Every row gives one point. The ring and each string are closed loops that go straight from each point to the next, and from the last back to the first. Before rounding, they use only three directions, however many columns there are. Count how often each string passes through the ring. Passing back the other way cancels.

Ring (9 x 3):
[[ 30  21  29]
 [ -3  29  28]
 [-24  23  16]
 [-38  -6  -8]
 [-26 -31 -20]
 [ -6 -43 -22]
 [ 29 -39 -16]
 [ 48 -18   0]
 [ 45   8  19]]
String (20 x 3):
[[-66  -2 -11]
 [-55 -15   3]
 [-67 -13 -25]
 [-27  -7 -31]
 [-14  -6 -35]
 [-30 -27 -40]
 [-41 -56 -26]
 [-29 -55  -6]
 [-12 -35   9]
 [-20 -51 -10]
 [-31 -67 -25]
 [-25 -47 -38]
 [-13 -21 -41]
 [-33 -30 -39]
 [-47 -35 -17]
 [-42 -29   5]
 [-19 -17  11]
 [-14  -4  -8]
 [-30   5 -22]
 [-56   8 -25]]
Times through: 1
String (25 x 3):
[[  2  40   5]
 [-25  46  29]
 [-41  28  34]
 [-38   1  34]
 [ -4  -2   1]
 [ -8   4 -15]
 [-37   3 -36]
 [ -5  -4 -18]
 [ -1  -8 -10]
 [-10 -19 -40]
 [-17 -53 -44]
 [  4 -38 -43]
 [ 12 -13 -21]
 [ 14 -15 -14]
 [ 32 -21 -30]
 [ 55 -34 -27]
 [ 56 -39   8]
 [ 32 -21  16]
 [ 21  -6   3]
 [ 36   8  -5]
 [ 60  27   6]
 [ 48  27  40]
 [ 20  12  50]
 [  8   7  27]
 [  8  13   6]]
Times through: 3

Ring (10 x 6):
[[ 23  10  38  12  11  34]
 [ -1  -2  19  -1 -17  30]
 [-23 -21  -5 -15 -40  13]
 [-31 -35 -19 -28 -49 -11]
 [-20 -38 -17 -35 -41 -29]
 [  1 -32  -4 -30 -18 -39]
 [ 21 -24  10 -17   9 -38]
 [ 38 -13  26   2  37 -25]
 [ 46  -1  38  17  48  -3]
 [ 39  11  45  20  35  24]]
String (20 x 6):
[[ -7   1  19  16 -11  50]
 [ -1 -13  11  21  11  25]
 [ 17  -5  24  -4   2   6]
 [ 11 -16  13   8  15   0]
 [ 27   1  32  -6   6   6]
 [ 61  21  62   7  39  11]
 [ 62  -2  44  30  79 -15]
 [ 31 -30  10  28  65 -31]
 [ 15 -25   8   8  25 -17]
 [ 33   1  35  -7  12  -2]
 [ 61  20  61  -2  33   5]
 [ 63   5  50  38  82   1]
 [ 39  -6  32  40  66   8]
 [ 34   3  37  35  49  25]
 [ 13  -8  20  18  20  18]
 [ 19   4  31  -4  -3  19]
 [ 25  20  46 -12 -16  34]
 [ 12  -1  24  -9 -11  14]
 [ 15   9  34 -14 -20  25]
 [ 10  19  39  -9 -29  49]]
Times through: 3
String (24 x 6):
[[  3  -4  19 -21 -30  12]
 [-43 -30 -20 -34 -71   7]
 [-73 -69 -62 -28 -68 -23]
 [-41 -56 -39 -17 -35 -28]
 [-10 -29  -6 -20 -23 -17]
 [ 15  -3  24 -33 -28  -6]
 [  2 -23   3 -52 -44 -36]
 [  6 -30   0 -47 -29 -49]
 [ 31  -3  31 -37 -14 -23]
 [ 18 -11  19 -14  -1 -12]
 [  9 -37  -5   1  22 -36]
 [ 31 -41   2  14  61 -56]
 [ 55 -10  35  13  62 -31]
 [ 54   9  49   2  36  -4]
 [ 40   8  43  -4  16   5]
 [ 26 -12  22  18  36  -2]
 [ 28 -12  23  36  55   6]
 [ 45  14  50  36  53  33]
 [ 45  28  61  11  20  41]
 [ 32  17  47  -8  -3  25]
 [  8 -10  16   2   1  10]
 [-17 -23  -4  15  -4  22]
 [-25 -28 -11   7 -16  16]
 [  0 -17   7  -7 -10   1]]
Times through: 1
